Rows are points. Two turns around zero, p and q, are shown by what they do to some points. Write where each new point lands after one turn and then the other. Backwards means that the second turn is done in reverse. Each puzzle has new turns, and all numbers are rounded.

Turn p:
[-0.09  0.08 -0.05] => [ 0.01 -0.09 -0.09]
[-0.20 -0.13 -0.06] => [-0.14  0.06 -0.19]
[-0.29  0.14 -0.19] => [-0.06 -0.23 -0.29]
[-0.19  0.09  0.34] => [ 0.31  0.16 -0.20]
[-0.16 -0.16  0.18] => [ 0.02  0.24 -0.16]
[ 0.94 -0.01 -0.22] => [-0.13 -0.13  0.95]
Turn q:
[ 0.08 -0.11  0.18] => [-0.16 -0.06 -0.15]
[ 0.07  0.33 -0.09] => [ 0.22 -0.22  0.17]
[-0.63 -0.45 -0.18] => [-0.26  0.72  0.22]
[ 0.22 -0.25  0.12] => [-0.10  0.00 -0.34]
[ 0.18 -0.13 -0.13] => [ 0.14  0.07 -0.20]
[0.08 0.61 0.09] => [ 0.17 -0.51  0.31]
Where do these land?
p, then q: [-0.09  0.41 -0.21] => [-0.03  0.30 -0.36]
q, then p: [-0.22 -0.47 -0.03] => [ 0.20 -0.42 -0.23]
p, then q: [-0.16  0.28  0.28] => [ 0.30 -0.08 -0.29]
p, then q: [ 0.46 -0.22 -0.04] => [-0.41 -0.27  0.15]
